Each row is a point. Two turns around zero, p and q, are shown by what they do to some points. Where does a point land after both, in the order given? Backwards means that the second turn is done in reverse. Each puzzle has new turns, and all numbers are rounded.
In the rows, zero is written as 128.

Turn p:
[135 101 130] => [125 149 146]
[110 127 132] => [123 114 138]
[ 89 118 155] => [ 98 102 156]
[198 194 149] => [115 151  33]
[108 100  74] => [179 125 166]
Turn q:
[122 121  85] => [158 116 158]
[ 79 126  87] => [177  87 131]
[175 141 151] => [ 99 173 130]
[168 100 195] => [ 47 144 118]
[ 96 151 122] => [158 119 103]
Where do these land?
q, then p: [179 184  93] => [112 118  47]
p, then q: [140  93 115] => [121 158 104]
p, then q backwards: [ 63 111  98] => [111  84  72]
p, then q backwards: [136 156 139] => [111 132 153]
q, then p: [ 99 105 193] => [170 103 185]
q, then p: [150 118 130] => [112 110 127]

Turn p:
[102 130 122 139 142  99] => [135 153 146 107 117 147]
[ 89  80 122 116 120 159] => [120 104 155 119 183 150]
[ 89 162 136 106 105  99] => [112 144 107 122 109 185]
[125 156 159 118 151 135] => [153 112 126 149  99 145]
[171  99 115 225 106 103] => [105 203 162 148 138  54]
[159  93 131  97 108 107] => [ 79 101 130 110 119 107]
[ 97 153 136 135 121 134] => [139 143 121 143 131 161]
[192 150 103  90 172 188] => [181  65  78 125 127  74]
Turn q:
[111 152  77 139 116 148] => [163 127 151 131 177 133]
[177 123 168 107  79 119] => [142 131 120 120  60 173]
[106 110 123 171 176 127] => [ 86 107 109 123 170 104]
[105 140 119 174 170  83] => [ 84  93 122 172 165 114]
[154 161 155 104 153 107] => [114 106 158 143  83 111]
[100 132  90 101 121 111] => [160 148 129 162 145 107]
[ 90 108 163 157 120 161] => [ 86 165 120  97 151 147]
[181  98 128  71  89 168] => [190 146 115  77  73 135]
Where do these land?
q, then p: [155 105 134 110  97  78] => [111 161 102 138 171  95]
p, then q: [106 109 135 155 190 163] => [101  88 117  99  70 135]
q, then p: [152 181 117 172 117 177] => [137  50 162 153 127 131]
q, then p: [ 96 130 184 115 160 130] => [120 156 125 131 118 194]
p, then q: [106 118 143 138 128 178] => [ 96  94 114  98 134 117]
q, then p backwards: [140 140 103  60 112  99] => [152 166 155 167 175 138]
q, then p: [128 146  98 131  70  73] => [156 152 131 172 157  69]
q, then p: [142  95 110 143 152 126] => [123 127 135  81 136 117]

Turn p:
[113 150 123 157 166 124 117 131 134] => [132 149 115 104  98 114 118 101 137]
[140  31 148 118 198 120 143 105 116] => [ 71 152  44 148 133 181 153 120  94]
[ 75 149 164 115 104 156 151 113 137] => [130 107 148 123  97  86 158 160  92]
[144 159 109 114 128 121 144 179 114] => [105 142 157 120 160 101  95 125 150]
[150 157 123 135 119 108  86  93 108] => [163  94 126  91 135 152 126 111 152]
[128 117 113 144 105 153 139 116 109] => [119 119 157 137 109 156 128 138 125]
[142 118 145 120 132 147 101 140 141] => [125 109 112 155 130 117 136 111 143]
[153 118 142 148 138  52 124 143 158] => [163 184  97 119 171 131 148 121 153]
[142 134 116 122 111 135 142  95 151] => [151 116 123 134 119 140 115 166 131]
[148 135 115 123 103 138 139 180 111] => [103 133 172 147 156 117 114 125 151]
[ 73 139 108 112 104 155 120 112 128] => [145 101 158 131 100 114 115 128  79]
Turn q:
[122 145 101 121 107 150 145 164 146] => [139 133 114  79 130 149 153 133 137]
[117 106 118 114 152 149 142 114 154] => [104 155 121 120 108 128 122 103 151]
[154 145  82 136 148 197 124 147 158] => [149 136  92 103 108 195 132  94 161]
[ 86 122  93 140 120 128 172 145 141] => [104 143 143  63 127 133 131 117 112]
[119 136 147 128 134 128  82 134  94] => [143 111  98 157 157 114 117 125 107]
[105 143 152 109 123  87 146  82 150] => [131 164 180 140 135  83 134 128 134]
[134 108 125 113 126 160 155 177 145] => [112 132  91  86 109 142 132 152 153]
[136  98 138 134 109  99 107 122 134] => [114  91 142 144 124 102 137 129 135]
[139 117 125 103 113  89 121 119  93] => [118 119 134 158 121 107 157 146  93]
[168 169 148 170 198 137 106 117 112] => [183 128 124 172 110 160  59 119 120]
[123 110 146 128 104 134 153  98 118] => [ 91 140 152 140 146 131 131 144 135]
[133 138 162 138 101  76  81 117  92] => [149  85 145 175 160  90 132 147  99]
Where do these land?
q, then p: [102 101 143 123 137 111 132 120 140] => [156 137 123 108 141 120 141 118 107]
q, then p: [156 164 137  73 107 144 111 159 120] => [106 169 145 140 137 130  78 153 165]
p, then q backwards: [116 162 109 167 131  99 149 140 170] => [120 170 150 102 163 118 158 128 162]
q, then p: [103 155 125 150  89 139 141  93 116] => [ 88 120  91 105 103 102 142 126 132]
q, then p: [170 103 143 139  93 101  90 119  96] => [102 181 135 155 114 161 165 111 124]
q, then p: [123 126 138 109 128 165 129 162 106] => [120 136 141 135 125 123  75 113 120]
q, then p: [176  84 149 154 143 149  95  99 155] => [178 144 121 180  82 146 156 120 125]
p, then q: [ 97 166  96 130 151  90 106 135 133] => [157 137 129 188 119 116 161 125 120]
q, then p: [102  98  88 124 157 147 166 122 143] => [154  82 149 109 118 107 122 146  88]
q, then p: [135 121 152 111 145 136 160 129 100] => [131 132 164 121 125 102 117  97 135]

Turn p:
[159 135 116 115 141 132 142 113 108 136 133  96] => [102 147 131 107 136 144 152 143 121 139 127 102]
[ 39 135 140 133 128  90 141 118 127 139  34 112] => [126  75 115 148 164  53 158 160 137  87  68 166]
[154  70 130 123 140 108 121 121 113 138 141 128] => [136 131 134  66 123 135 103 122 129 118 122 108]
[145 131 125 144 104 132 130 144 114 110 153  95] => [ 97 136 137 131 119 118 126 102 137 152 143 100]
[146 126 128 142 138 136 154 135 120 122 152 156] => [134 154 126 133 112 134  97 148 125 135 145 116]
[155  90 121 129 125 139 122 135 125 136  67 151] => [157 153 150 105 111 124 131 135 158 117  77 143]
[134 152 123 126 135 134 141 150 195 148 136 127] => [166 140  95 159 109 132 163 114 113 117 147 116]
[ 31 153 124 117 137 142 109 151 110 142 147 130] => [110 104 117 161 162  96 113 111  64 129 133 185]
[137 148 108 154 130 118 106 116 113 136 150 139] => [109 118 135 117  98 136 129 139 123 141 158 147]
[155 104 124 120 100 142 139 106 136 142 148 141] => [138 148 160 118 122 150 122 120 133 101 147 109]
[140 139 118 129 136 146 134 112 163  88 137 102] => [146 134 124 139 153 133 155 123 151 159 158 108]
[121 141 194 123 132 134 103 124 124 114 117 136] => [137  81 132 155 135 156 107 127 130 143  95 124]
[147 141 114 107 119 110 121 138 116 114 149 152] => [106 143 109 125 120 156 110 120 143 123 144 142]
Turn q:
[130 109 140  96 143  92 164 133 101 144 138 135] => [146 140  86 135 121 119 117 126 127 126 183 131]
[116 151  82 155 104 150 141 120 149  88 127 100] => [ 96 108 136 108 151 103 142 116 104 165  81 116]
[106 108 130 123 162 114 150 165 158 157 154 161] => [153 135 113 147 146 116  78 183 129 126 144 134]
[155  92 162 101 120 110 126 145 143 146 152 146] => [155 130 141 158 129 120  98 122 167 118 168 132]
[172 145 118 135 127 108 131  90 119 125 150 101] => [151 133 108 118 108 126 139  80 145 160 109 131]
[165 103 102 144 108 120 112 122  96 105 125 110] => [ 91 115 113 139 124 139 147  89 157 150 125 147]
[ 87  89 177 117 169  92 150 162 168 144 126 131] => [139 149 134 153 121 127  45 158  95 110 170 126]
[134  99 158  96 112 118 147 149 113 166 148 116] => [162 117 122 159 144 136 120 114 130 120 184 126]
[ 91 140 114 134 117 154  99  98 138 127 112 125] => [116  93 149 102 113 139 141 141 111 114  99 115]
[148 128  92 132 127 142 103 102 104 111 138 118] => [113 108 121 114 111 141 160 119 151 158 110 137]
[105 161 137 152 116 125 104 140 117 123 129 138] => [125 135 142  97 148 141 133 130 118 106 111 154]
[112 140 141 141 160 168 122 153 140 131 119 120] => [127 149 154 139 138 155 130 163 103 135 113 118]
[115 162 128 113 131 129 110 146 146 152  74 146] => [132 140 145 144 113 110 150 155 100  77 109 141]
[121 159 130 113 122 155 113 119 126  89 111 143] => [108 141 161  96 120 115 162 139 128 124 122 118]
[162 133 106 168 102 143 146  76 101 111 117 131] => [103 125  93 109 131 134 159  86 157 133  90  95]
Where do these land?
q, then p: [148 131 145 147  97 166 141  70 127  80 146 110] => [133 102 142 121 181 137 184 131 104  99 114  92]
p, then q backwards: [142  97  76 109 116 149 126 157 110 126 118 150] => [154 166 160 148 144  92 117 141 124  94 128 139]
p, then q: [135 131 133  86 164 125  63 156 136 100 107 142] => [129 109 108 156  99 115 163 174 160 105  99  91]
p, then q: [110 126 139 152 139 132 148 101 128 165 123 137] => [107 151 131 139 150 137 126 109 135 132 162 152]
p, then q: [107 111 124 176 120 105 136 134 137 122  94 132] => [120 129 125 144 122  92  91 101 140 111 133 157]
q, then p: [153 114 110 138 133 142 140 136 125 129 124  73] => [126 122 168 119 109 104 140 161 100 121 127 125]
q, then p: [120 141 114 113 127 126 156 128 138 124 124 124] => [101 127 112 108 122 120 128 134 126 121 125 124]
q, then p backwards: [116  96 159 138 133 136 122 127 147  88 145 115] => [146 111 140 139 111 144 123 119  89 107 164 130]
p, then q: [176 184 126 133 133 149 147 121 144 139 177 130] => [152 108 131 118 198 159 152 119 114 158 113 114]
p, then q: [129 142  97 182 117  88 137 128 115 133 147 111] => [142  87 124 109 156 102  95 114 117 128 157 155]
p, then q backwards: [ 98 156 160 131 157 115 112 161  99 120 117 159] => [115 105  78 159 153  96 121 140 149 147 131 111]
q, then p: [153 114 156 120 119 116 153 125 126 162 111 121] => [117 121 145 120 119 125 141 139 150 159 166 113]
q, then p backwards: [109 107 117  55 143 109  99 122 131 140 135 146] => [121 142 113 194 129 102 119  99 148 141 137 162]
q, then p backwards: [ 97 141 137 112  94 133 110 127 129 164 125 144] => [104 111 140 122 120 114 125  88 152 157 120 136]

Turn p:
[146 134 120 123 132 118 120 126 131 101 141 118 131 151] => [134 134 153 143 132 124 114 149 130 119 138 144 140 129]
[154 126 131 110 136 109 137 139 120 129 128 118 126 140] => [127 125 159 137 127 135 112 130 145 125 127 130 112 121]
[118 130 127 134 126 161 152 122 133 129 133 144 118 117] => [114 130 116 122 146 142 156 123 104 126 131 120 126 128]
[152 127 139 118 113 111 121 145 132 127 143 133 141 124] => [126 140 153 126 108 112 125 123 135 127 143 128 120 110]
[101 148 126 129 145 133 137 130 141 146 121 149 119 116] => [117 108 105 104 145 126 146 127 134 118 117 116 131 119]
[141 129 107 105 108 110 117 125 125 119 131 121 142 134] => [133 140 134 143 105 133 107 131 137 108 139 136 136 115]
[127 126 120 149 134 136 136 104 115 146 128 126 136 124] => [116 126 107 142 135 127 120 126 110 142 109 125 126 124]
[ 81 126 146 131 119 138 152 128 128 143 121 141 109 131] => [140 122 114 112 141 145 166 105 129 131 103 112 140 130]
[107 126 120 149 143 145 118 126 109 132 151 125 131 125] => [136 123 105 152 148 106 137 128 118 135 129 118 131 135]
[143 120 131 109 129 115 128 141 140 108 122 102 153 125] => [127 123 156 126 112 130  98 121 133 124 151 124 137 139]
[ 99 139 153 135 132 138 135 103 133 138 128 137 103 106] => [111 141 107 106 147 123 154 116 129 128 100 120 135 145]
[144 123 134 105 130 139 107 130 129 130 123 124 138 142] => [137 134 139 129 110 131 117 152 130 122 134 111 118 135]
[116 151 140 149 115 138 134 134 132 140 111 127 120 128] => [134 112 122 108 124 123 145 118 110 124 106 138 124 133]
[138 120 135 125 127 116 122 132 123 107 111 143 135 133] => [145 141 136 111 130 135 112 132 132 136 139 136 126 121]
[150 108 118 119 124 122 113 136 149 126 134 116 119 135] => [119 127 142 139 105 134 129 146 145 136 147 138 127 136]
[148 123 112 122 125 118 116 142 111 116 119 115 124 118] => [135 130 129 139 121 129 108 123 139 121 146 147 108 135]
[111 120 117 163 139 129 130 114 125 141 128 137 132 126] => [125 117  99 134 141 121 130 127 118 154 117 131 138 121]
Turn q:
[126 121 126 129 120 134 121 139 134 121 101 121 139 140] => [123 125 129 123 138 134 112 142 145 118 140 140 116 133]
[129 126 131 133 139 117 117 146 120 133 126 133 113 130] => [117 111 125 145 133 124 128 132 129 125 117 115 126 131]
[153 122 137 114 116 125 131 106 128 126 146 132 124 133] => [139 152 132 139 118 140 134 131 113 129 138 115 133 111]
[126 110 137 116 124 136 123 118 156 134 149 142 132 104] => [122 148 103 133 103 129 128 104 125 118 140 129 145 124]
[130 135 118 133 103 139 132 139 127 131 155 125 148 132] => [136 143 132 135 141 121 124 103 119 146 144 141 115 129]
[137 114 139 135 132 116 163 128 143 125 125 139 111 126] => [103 135 128 124 116 140 128 134 140 150 121 114 145 110]
[133 132 132 130 141 127 110 121 127 100 130 129 141 148] => [137 108 122 123 141 138 138 141 116 120 153 129 126 120]
[122 138 125 166 123 101 123 128 142 143 121 129 122 120] => [111 111 139 138 117 148 149 113 145 137 115 136 120 146]
[112 103 129 130 154 110 116 131 100 122 126 128 134 146] => [132 112 120 131 159 120 144 146 138 119 134 104 144 144]
[138 133 112 130 154 140 115 129 116 146 130 124 141 125] => [137 119 127 114 140 130 120 113 110 114 119 112 122 147]
[108 161 132 109 117 136 150 115 125 147 117 151 130 119] => [126 149 129 119 115 120 126 141 106 140 100 162 140 141]
[128 140 139 125 114 128 132 134 140 127 130 117 132 128] => [127 127 141 134 116 125 119 126 128 135 139 142 127 125]
[109 128 117 125 124 148 115 134 130 113 115 110 125 160] => [154 111 116 123 140 124 111 148 145 131 139 141 111 128]
[147 129 136 137 128 170 133 126 122 139 128 107 125  98] => [126 141 136 101 102 107 114 111 120 122 128 110  99 129]
[135 136 115 128 111 108 124 123 123 117 131 143 104 102] => [120 135 132 145 123 127 153 119 129 118 102 136 123 102]
[114 122 124 107 149 114 143 129 116 125 119 118 127 137] => [137 120 135 120 143 119 122 145 136 126 118 121 158 128]
Where do these land?
p, then q: [105 140 138 116 134 124 130 113 151 111 135 137 115 111] => [139 119 128 110 141 128 118 131 119 129 141 151 160 125]
p, then q backwards: [130 122 113  96  87 119 130 127 129 136 162 131 114 133] => [142 109 139 121  96  98 114 106 141 122 132 131 115 101]
q, then p: [117 119 114 141 134 136 136 131 129 130 122 134 139 131] => [123 119 124 130 131 139 127 146 138 119 127 116 134 126]
p, then q: [140 127 119 123 140 123 133 134 118 115 137 111 171 135] => [131 114 133 145 123 120 153 117 125 110 153 109 114 142]
p, then q: [140 124 225 128 134 121 127 138 122 129 118 128 115 126] => [139 123 166 150  82 141  93 184 114 127 116 124 158 136]
p, then q backwards: [131 132 112 134 137 139 136 138 120 135 121 133 110 136] => [128 138 117 141 127 125 109 130 125 115 121 137 124 142]
q, then p: [139 143 121 142 121 140 128 129 134 137 130 123 152 140] => [130 144 128 137 137 127 143 149 131 125 114 116 115 131]
q, then p: [139 118 123 139 133 131 106 130 132 129 119 135 117 131] => [129 123 121 136 133 141 138 131 125 129 139 142 131 148]
p, then q: [121 119 113 140 130 150 121 139 120 122 118 133 135 130] => [137 135 127 132 145 128 126 115 123 132 120 104 118 122]
q, then p: [134 119 113 137 123 121 135 125 121 134 143 125 132 112] => [111 130 131 123 135 132 118 128 121 123 107 127 137 135]
p, then q: [138 124 127 132 125 127 133 138 136 121 118  84 145 125] => [139 140 116 149 129 134 145 146 132 129 155 119 116 145]
p, then q backwards: [115 119 128 110 132 130 131  85 126 130 126 137 113 128] => [132 100 116 122 129 119 140 118 129 145 113 158 124 133]
q, then p backwards: [127 122 126 140 136 122 129 135 123 125 147 124 115 139] => [115 113 129 135 140 130 133 138 123 142 136 130 134 132]
q, then p: [103 131 117 127 133 122 116 117 117 139 128 127 132 131] => [131 120 144 127 133 145 116 143 124 136 129 134 127 113]
q, then p backwards: [140 159 138 112 124 133 127 131 130 123 120 137 114 104] => [152 155 124 139 105 126 131 120 132 142 129 125 139 134]
p, then q: [135 132 117 140 112 117 131 134 120 121 117 138 124 137] => [112 143 118 128 126 130 134 125 112 119 117 126 121 120]
p, then q: [121 127 134 119 140 121 128 131 147 139 116 139 134 127] => [135 135 127 130 123 120 108 121 140 115 135 133 140 127]
